Rows are points. The points of each table are mixes of a few directions, plus a little noise. How many directions does each table use, and how many do they share? Where both have some left over, give the other angles between the two spaces (their principal angles), to ten degrees, smallest first.
In the rows, 128 means zero.

First, 6 rows:
[[ 69 191]
 [ 96 162]
 [118 139]
 [195  56]
 [152 102]
 [139 116]]
Second, 4 rows:
[[160  94]
 [126 130]
 [ 63 198]
 [163  90]]
Directions: first 1, second 1, shared 1

First, 8 rows:
[[ 85 151 117 114  87  96]
 [150 161  45 126  43 158]
 [106 113 184 143 163 136]
 [211  84 133 123 219 131]
 [179  92 148 125 205 125]
 [140 147  82 132  76 154]
 [106 154  93 114  77 107]
 [ 46 122 223 146 154 117]]
Second (6 x 6):
[[ 22 103 123 197  70 110]
 [188 143 133 154 157 132]
 [184 106 130 121 191 107]
 [173  87 126  99 202  96]
 [ 70 173 126  87  41 171]
 [134 154 129 110 107 150]]
Directions: first 3, second 3, shared 1; angles 50, 70

First, 7 rows:
[[171  85 101 137  82  91 134  97  70]
 [130 163 149 140 214 187  97 153 140]
 [ 91 151 150 117  88 127 138 146 200]
 [131 152 145 137 164 172  89 150 199]
 [148  66  84 117  47  52 161  83  67]
 [136 186 183 160 161 186 128 163  74]
 [ 89  94  85  88 139  83 150 105 147]]
Second, 8 rows:
[[140 114 110 126 160 135 103 122 152]
 [157  95  86 124 205 145  69 113 186]
 [123 133 135 128 115 125 138 131 119]
 [151 102  96 125 189 141  81 117 173]
 [155  96  87 123 202 144  71 114 183]
 [ 94 168 178 133  37 108 199 146  60]
 [121 136 138 129 109 123 142 132 114]
 [ 84 180 194 135   7 101 220 151  38]]
Directions: first 4, second 1, shared 1

First (10 x 12):
[[196 160 171  87 134 144  91 103 154 110 133 112]
 [106 114 100 126 157  87 148 126 125 100 119 141]
 [147 135 164 144 124 112 112  99 103 117 178 123]
 [156 127 101 116 125 166 104 101  76  93 122 109]
 [249 218 181  30 155 136  89 112 146 121  77 114]
 [ 86 114 126 143 120 116 135 157 142 127 134 143]
 [ 40 134 134 169 112  72 182 212 127 203 116 173]
 [ 98  72  93 181 131 131 174  95 151 168 143 116]
 [ 48  65  95 171 106 145 140 156 158 119 144 136]
 [154 138 116 113 116 170 108 121  97 123 113 113]]
Second (11 x 12):
[[ 99 113  87 116 132 107 138 152 106 119  99 125]
 [189 131 161 140 143  80 175  68 161 236 140  83]
 [177 151 162 142 127 121 143  89 117 188 145 111]
 [ 56 102 106 119  93 142  95 204 126  83 118 138]
 [134 133 107 125 157 144 133 110 130  85 116 153]
 [ 68 105 132 101  91 137  53 197 128  26 148 134]
 [108 147 106 127 115 156 110 157  59  92 115 153]
 [197 140 137 125 170  82 167  52 131 175 130 102]
 [ 94 116 158 118  86 140  71 176 139  83 159 124]
 [116 122 108 134 147 153 141 125 158 105 113 155]
 [172 148 144 162 145 147 182  78 154 215 125 132]]
Directions: first 6, second 5, shared 4; angles 70

First, 11 rows:
[[141 122 109 123  86 149 128 185 126  96 155 115 133 136 120 128 160 111
  134 117]
 [124 139 122 104  94 151 112 169 131  83 179 134 101 184  92 113 150 134
  129 108]
 [120 146  86  93 205 121 141  80  96 177 112 148 114  87 136 175 131 139
   88 149]
 [144 100 142 121 177 129 125  95 152 164  97 112  89 128  93  51  96  92
  132 156]
 [ 90 132 115 184 122 124  85 116 117  78  78 130 148 141 199 170  97 144
  186 112]
 [142 124 212 166  79  62 164 130 159 174 101 115 211  50 165 185 115 168
  126 130]
 [136 126 106 123 149 170 148  80 104 147 168 154 109 164 116  62 130 101
   91 122]
 [121 115 142  94 181 146  92  97 163 125 131 125  30 210  44   7  86 105
  142 144]
 [117 158 177 119  96  91 132 138 142 128 153 139 149 127 125 178 130 187
  118 115]
 [102 145  62 118 125 149  83 179 100  55 123 126 110 150 150 188 153 134
  162 113]
 [171  99 136 164  96 119 193 140 117 184 110 109 210  30 174 152 154  96
  102 137]]
Second:
[[104 171  65 116  79 153 119 186  72  58 184 154 156 145 167 233 189 164
  118  86]
 [106 149 141 150 114 137 121  90 116 110 154 158 134 176 148 123 110 154
  126 103]
 [126 118 205 168 124 102 132  70 163 158 105 131 139 141 132  77  72 140
  139 131]
 [151 127  92  72 135 147 144 173 120 132 167 121  99 123  78 122 174 107
   96 135]
 [111 139  58 116 152 161 108 134  88  96 132 140 108 144 145 153 147 117
  129 121]
 [168  97 161  85 163 123 154 122 169 191 131 105  82 115  44  34 123  88
  100 164]
 [148  98 204 148 134  89 143  98 181 183  87 104 134 101 107  68  83 119
  139 153]
 [110 124  96 169 120 111 105 153 113  97  62 110 172  79 204 215 126 134
  177 127]]
Directions: first 6, second 4, shared 4

First, 8 rows:
[[130 126 121 133 128 134 117 126 127 125 138 128 131 131 142 120 126 123
  134 120 119 116 138 120 131 116 123 130 123 128 113 123]
 [ 92 113 108 107 142 129 209 173 109 159 121 117  98 110 100 143 136 114
  107 167 171 179  97 137 127 179 182 105  95 138 211 124]
 [170 152 172 138 107 104  62  81 154  97 106 141 153 142 116 136 126 162
  132 102  99 104 134 143 118 103  76 147 187 115  72 148]
 [180 162 202 132  97  81  65  73 167  94  76 145 155 142  81 160 130 186
  117 110 111 125 111 168 108 122  69 149 220 110  87 167]
 [112 115  99 131 140 150 139 144 113 137 155 122 123 126 156 109 124 104
  137 127 126 117 142 108 138 119 143 123  92 134 127 111]
 [148 133 126 147 123 139  71 102 134 110 149 134 147 141 165 106 120 124
  150  98  91  83 161 110 134  84  95 142 133 123  63 123]
 [ 77  96  62 122 156 169 197 183  91 162 172 111  98 113 163 104 129  75
  134 151 151 140 136  97 144 143 189 107  44 145 178  95]
 [117 126 135 114 129 116 166 142 127 140 109 125 115 120  98 146 134 135
  110 149 153 161 103 145 121 160 148 119 130 131 173 135]]
Second, 8 rows:
[[112 110 115 121 130 135 142 138 119 130 146 119 131 119 134 116 136 118
  136 141 128 138 136 111 152 132 148 124 117 121 150 101]
 [163 153 186 125 105  88  92  91 157 105  83 140 146 134  82 157 133 175
  115 123 122 138 108 161 114 134  91 141 200 114 114 156]
 [179 203 143 167 140 129  90 111 150 139  75 163  95 170 140 166  78 138
   99  63 133  62 105 188  11 103  54 139 119 181  21 249]
 [ 83  85  74 119 145 162 170 165  97 144 182 108 122 110 164  92 138  85
  147 151 131 138 151  82 174 130 181 114  69 125 171  69]
 [ 90  95  78 124 145 161 164 162 100 145 174 112 119 115 164  98 132  88
  143 143 132 131 148  90 160 128 172 116  71 131 158  84]
 [128 128 128 128 128 128 128 128 128 128 128 128 127 128 129 128 127 128
  128 127 128 127 128 128 127 128 128 128 127 129 127 129]
 [152 144 170 125 111  99 103 101 148 111  97 136 142 132  94 148 133 162
  120 126 124 138 114 150 121 133 103 137 180 116 121 145]
 [116 107 131 115 121 122 136 128 125 121 139 118 142 115 118 119 145 131
  136 149 126 151 133 113 165 137 147 126 141 108 161  92]]
Directions: first 2, second 2, shared 1; angles 70

First, 10 rows:
[[108 110 167 119 115  77 119 172 114 165 154 164  93 123 164 107 104 133
  170 120 119 139 168 145  81 108 114 111 181 163  93 153]
 [150 142  82 140 140 151 141 104 127 107  90  96 148 142 110 131 142 122
   94 132 127 124  90 128 145 134 147 162  69  91 138  92]
 [171 123  59  95 155 172 111  95 124 144  72 100 183 128 103 175 148 103
   61 143 151 106  61 162 162 153 139 154  87  89 167  94]
 [150 138  92  98  96 182  95 130 117 132 152 116 148 119 104 182 208 111
  117 113  91  93  57 169 150 126 111 113 106 122 212 119]
 [102 143 127 160 125 117 129 121 150  98 104  87 158 121 118 129 172 147
  135 162 141 108 131  80 127 158 133 113 106 145 121 136]
 [ 93 126 179 138 126 133 127 106 154  37 124 148 143 151  76 110 117 163
  156 150 157 141 148  48 180 114 128 134 149 155 138 108]
 [120 137 153 143  98 108 141 162 109 139 181 150  70 134 156  98 122 128
  169  90  79 145 151 147  91  92 121 123 136 134 114 140]
 [102 100 188 120 119  51 125 186 109 182 163 184  71 122 184  87  70 134
  186 115 121 154 200 148  62  99 112 109 206 173  63 166]
 [170 137  89 126 164 181 153  81 139 187 139 101 134  96 154 162  99  92
   55 109 141 126 125 164 145 174 135 115 107  71 136 159]
 [112 123 146 141 142 107 139 121 136  93 101 134 133 144 115 102  99 145
  136 145 152 143 149  89 137 123 138 146 132 135 100 112]]
Second:
[[144 126 149 132 129 126 106 100 110 166 120  87 132 150 120 124 128 126
  129  87 120 101 135  98 111 107 134 135 131 125 121 135]
 [160  86 123 126 121 102 137 137  95 182  90 100 130 170 170 103 143 120
  131 115 112  74  93 150 150  89  98 132 174 147  96 141]
 [ 96 186 141 133 136 157 112 118 163  72 175 170 125  90  72 154 106 135
  133 127 137 197 163 103  88 161 163 134  70 106 168 106]
 [124  98  99 121 125 118 156 155 131 115 113 136 127 118 165 124 141 128
  118 176 139 116 112 164 171 142 108 110 155 139 115 137]
 [143 129 178 135 135 140  70  42 104 192 121   7 139 143  96 139 129 131
  112  53 133  70 182  25  99 119 162 121 119 108 122 154]
 [124 172 151 136 131 141 108 117 136 119 155 157 126 130  84 134 109 127
  145  91 115 168 137 109  79 119 148 152  90 117 151 106]
 [ 88 140 104 122 133 147 146 141 167  55 153 157 126  68 121 154 127 139
  110 196 161 170 157 134 153 191 141 100 107 117 148 128]
 [ 89 109  80 116 130 136 170 164 165  52 135 158 126  66 157 147 139 138
  102 233 169 152 140 166 191 197 120  86 135 129 133 138]
 [144 159 147 136 125 124 118 137 119 143 139 173 124 161 104 114 112 120
  158  78  95 156 102 140  80  85 128 167 110 131 139 101]
 [181  83 138 130 118  93 125 128  75 222  79  84 131 201 170  89 142 114
  141  75  94  53  80 143 132  55  94 148 182 151  87 140]
 [116 120  98 123 125 123 160 169 143  91 129 179 123 112 150 126 131 129
  129 178 134 151 107 177 154 144 111 122 136 137 129 121]]
Directions: first 6, second 3, shared 0; angles 30, 60, 80
